Each row is a point. The ring and each string are closed loops that go straight from each point to the next, and from the last back to the first. Before rounding, they use only three directions, however many columns there are. How many times does the string pass through the ring? Passing back the other way cancels.

Ring (6 x 4):
[[ -8 -30  19  38]
 [ 22  -6  -2 -20]
 [ 32  10 -32 -42]
 [  3   2 -54 -19]
 [-30 -23 -37  26]
 [-32 -39   4  63]]
String (27 x 4):
[[ 51  24 -42 -87]
 [ 12   0 -40 -68]
 [  4  -7 -29 -18]
 [ 31  13 -38   0]
 [ 31  24 -70 -37]
 [ 23  10 -39  14]
 [ 13   2 -36  15]
 [ -3   2 -62  10]
 [-36 -20 -58   3]
 [-46 -32 -42   7]
 [-45 -37 -29   7]
 [-12 -18 -21  33]
 [-13 -19 -16  71]
 [-24 -29  -6  86]
 [-54 -54  12  95]
 [-24 -36  11  84]
 [-31 -46  28  92]
 [-34 -48  25  54]
 [-23 -34   0   9]
 [  7 -14  -3  31]
 [ 12 -20  24  36]
 [ 10 -26  31   3]
 [ -7 -27   5 -25]
 [  0 -17  -9 -12]
 [ 33   5 -11   8]
 [ 29   5 -17   5]
 [ 49  18 -25 -30]]
Times through: 4

Ring, 9 rows:
[[ -3  22  25  10  11 -11  35  19]
 [-19   2   1  26 -21 -25  27  28]
 [-31 -16 -28  31 -29 -22  10  18]
 [-35 -27 -64  15 -19  -7 -21  -8]
 [-26 -18 -72  -8  -9   2 -39 -23]
 [ -4   8 -57 -42  10  10 -47 -33]
 [ 10  27 -28 -51  34  18 -33 -34]
 [ 15  36   5 -39  56  22  -3 -26]
 [  9  33  27 -11  44   9  26  -2]]
String, 22 rows:
[[-16  -1 -23   4  10   0   1  -6]
 [-13   5 -24  -3  -6  -8  -5   0]
 [-40 -35 -53  35  17  11   1 -17]
 [-55 -55 -88  41 -13   2 -20 -17]
 [-44 -42 -94  14 -31  -6 -42 -18]
 [-14   1 -50 -18 -30 -16 -32  -3]
 [-14   0 -43 -14   2   1 -23 -15]
 [-20 -16 -69 -16  40  30 -38 -49]
 [ -4   5 -74 -53  20  21 -64 -50]
 [ 13  31 -48 -71  -6  -1 -60 -27]
 [ 10  32 -23 -49 -12 -11 -32  -7]
 [ -1  18 -19 -24  10   0 -13 -10]
 [ 18  42  -3 -51  23   5 -18 -15]
 [ 26  49  20 -49  82  34   2 -34]
 [ 29  56  42 -41  82  28  21 -22]
 [ 15  45  19 -32  -2 -16   5  13]
 [ -1  21  -2 -12   9  -5   5   2]
 [ -9   8  11  15  59  21  32 -12]
 [ -6  20  47  32  32  -5  63  24]
 [ -8  23  45  33 -32 -42  58  57]
 [ -9  16   0   3 -36 -33  11  30]
 [-12   7 -16   0  -9 -13   1   7]]
Times through: 3
String (23 x 8):
[[  0  18   8  -5  58  21  19 -17]
 [  4  28   9 -15   8  -8   9   7]
 [ 12  44  48  -5   0 -23  39  33]
 [ -4  25  47  27   5 -21  58  37]
 [-17  10  30  41 -30 -38  53  50]
 [-33 -19 -12  46  12  -2  33   8]
 [-16   1 -23   5  -8 -10   0   4]
 [-22  -3 -33   8 -61 -39  -9  27]
 [-29 -13 -47  12 -62 -36 -16  22]
 [-15   4 -35  -7 -45 -29 -18  15]
 [-46 -40 -72  33 -37 -16 -17   1]
 [-52 -51 -69  48   5   8  -3 -16]
 [-22  -9 -33  10   6   0  -2  -7]
 [-14   6 -24  -1 -43 -31  -7  21]
 [-26  -4 -12  31 -64 -47  17  44]
 [-26  -6   7  44 -14 -22  42  31]
 [-19  -2   5  29  38   9  35   0]
 [ -3  19   0  -6   0 -11   9   9]
 [ 16  49  48 -14   6 -19  35  28]
 [ 12  37  49  -3  89  29  48 -13]
 [  1  19  10  -6  66  26  20 -21]
 [ -2  17  -4 -11  35  11   6 -13]
 [  4  22  21  -5  95  40  30 -31]]
Times through: 4

Ring (10 x 11):
[[  1  43  14 -14 -10  22  26   7 -34   4  56]
 [ -4  30  23 -11 -20  17  41  18 -19  19  37]
 [-10   8  42   4 -38  -6  45   3  -3  24   5]
 [-16 -15  47  27 -44 -23  32 -19   2  17 -22]
 [-21 -32  29  50 -29 -19   9 -27 -11   6 -34]
 [-22 -34   5  61  -8  -6 -13 -30 -30  -8 -28]
 [-16 -16  -5  58   4  -1 -32 -46 -48 -28  -4]
 [ -5  11   5  41  -1  -6 -35 -65 -52 -42  24]
 [  2  33  14  22  -7  -6 -25 -65 -51 -42  45]
 [  5  48  15  -3  -8   9   0 -32 -45 -23  61]]
String (25 x 11):
[[  0  41 -10   2  13  32  -3  -4 -55 -16  62]
 [ 18  81  33 -28 -20   1   7 -48 -44 -32  92]
 [  8  52  37 -12 -27  -5  16 -37 -30 -16  59]
 [ -1  27  36   7 -29 -11  13 -37 -24 -10  30]
 [  5  52  34 -27 -27  11  43   5 -20  11  58]
 [ -2  42  17 -30 -15  35  59  50 -19  34  52]
 [-11  16   0  -4  -2  39  42  50 -26  31  29]
 [-12   7   8  10  -8  21  28  21 -25  18  16]
 [-12   4  51  -2 -48  -8  63  17  10  39  -3]
 [-10  -3  81  11 -74 -45  53 -33  22  23 -21]
 [-10  -6  70  24 -63 -45  32 -50  10   7 -21]
 [-15  -6  11  28 -12   7  14  -2 -25   7   0]
 [-25 -32   2  42  -7  14  18  19 -20  23 -26]
 [-28 -56  47  69 -48 -43  10 -47   5   8 -69]
 [-31 -59  10  75 -15 -12  -5 -21 -17   6 -58]
 [-24 -29 -18  51  12  24  -6   9 -40   5 -15]
 [-13  -3   4  32  -4   9   0 -13 -35  -4   8]
 [-14 -16  22  56 -19 -24 -24 -68 -32 -29 -13]
 [-17 -26  -5  76   5 -13 -52 -73 -53 -44 -15]
 [-15 -11 -21  58  19  13 -41 -39 -60 -33   8]
 [-13   0 -22  39  20  27 -21 -11 -56 -17  20]
 [ -8   9  10  28  -8   2  -6 -31 -38 -16  19]
 [  5  32  32  27 -21 -27 -31 -95 -45 -53  39]
 [  2  28  37  19 -28 -24 -12 -74 -33 -35  32]
 [ -6  20  -6  17   7  23  -3  -8 -47 -11  37]]
Times through: 0
